Each row is a point. The last column is the point's height on a tilted bowl or saddle (a function of degree 2), plus a little noise. Along how many of its main directions does it bend up, bend down or stay straight?

Points (10 x 3)
[[ 62 -18  31]
 [ -1 -21  33]
 [ 16  43  33]
 [ 18  17  36]
 [ 53 -42  -8]
 [ 46  -6  39]
 [  2 -24  32]
 [ 33 -73 -34]
 [-45   7  36]
 [ 40  19  56]]
Directions: 1 up, 1 down, 0 straight

Points (17 x 4)
[[  32   67   29  -21]
 [  23    6   40  -19]
 [ -92   91  -21 -104]
 [ -25   -7  -23   -7]
 [ -14   -3   38   19]
 [   3   50  -19  -30]
 [ -25  -27   34   -6]
 [   1  -26  -12   33]
 [  44   36    3  -47]
 [  20    9  -50   16]
 [  24   27   37   -7]
 [  -2   18  -55  -26]
 [ -46  -11   44   15]
 [  14    6   35   -1]
 [  24    2   76  -50]
 [  21   29  -55  -28]
 [  -2  -13  -25   26]]
Directions: 1 up, 2 down, 0 straight

Points (17 x 4)
[[ 52  -4  68 102]
 [-51  46 -23 -35]
 [-10 -35  -8 -14]
 [  0  69   0 -47]
 [  7  18 -27 -21]
 [-48  22 -39 -15]
 [-15  -4 -26 -18]
 [  7   9  18 -15]
 [-25 -25   4 -13]
 [ -5  17 -47   0]
 [-59  18 -30 -25]
 [  5 -50   9   3]
 [-63  49  -6 -46]
 [-75  12  23 -17]
 [-26 -21 -56  19]
 [ -2  82  17 -47]
 [ 11 -21 -55  20]]
Directions: 1 up, 0 down, 2 straight

Points (25 x 5)
[[ 35  34 -54 -12  31]
 [ 32  77 -50  11  57]
 [-27 -73  31 -58  48]
 [-72   7  12 -77  27]
 [-27  19  20  25  17]
 [-31  54 -29  28  27]
 [  3  53   2  28  30]
 [ 15 -10  15  29  28]
 [ 39 -11 -46  50  62]
 [-74  -3  17 -35  20]
 [-44  27  43  35  36]
 [ 10  -5  17 -13   7]
 [ -7 -23  -8  21  16]
 [ 12  74 -25 -25  18]
 [ 50  -4 -14  58  69]
 [  9 -56  55 -37  42]
 [  2  -5  30   8  17]
 [  1  32 -18  27  22]
 [-38   7  46  44  38]
 [ 23   4   3 -30   1]
 [  9  11  65  16  40]
 [ 69 -45   0 -13  51]
 [-12 -75 -39  18  39]
 [-17  47 -56  -7  22]
 [ 18  -4  -1 -12   8]]
Directions: 3 up, 0 down, 1 straight

Points (25 x 5)
[[-43 -37  -3  29  -3]
 [ 45 -79  27 -17  22]
 [ 34  11   2  10  -3]
 [  3   9  23  -9 -12]
 [ -1 -65  56  13  35]
 [-31 -12  80 -22  23]
 [ 31  19  -8 -13   9]
 [ 20 -69  21  -5  32]
 [ 11  43 -35  14  23]
 [ 21 -23   3   2  -1]
 [ 67 -64  56 -34 -67]
 [ 55  61  14 -40  35]
 [ 34 -25  37  12 -17]
 [-20  24  16 -35  22]
 [ 58  25   2 -27   4]
 [ 49 -14  31  59  28]
 [-69  66 -12 -25  57]
 [-34   2  32  15 -10]
 [ -5 -13  -2 -40  22]
 [-45 -29  11  13   0]
 [-44 -14  14  43 -21]
 [-23   8   8 -87  91]
 [ 10 -44 -22  32  33]
 [-10  22  45   4  -7]
 [ 38 -42 -39  60  80]]
Directions: 3 up, 1 down, 0 straight
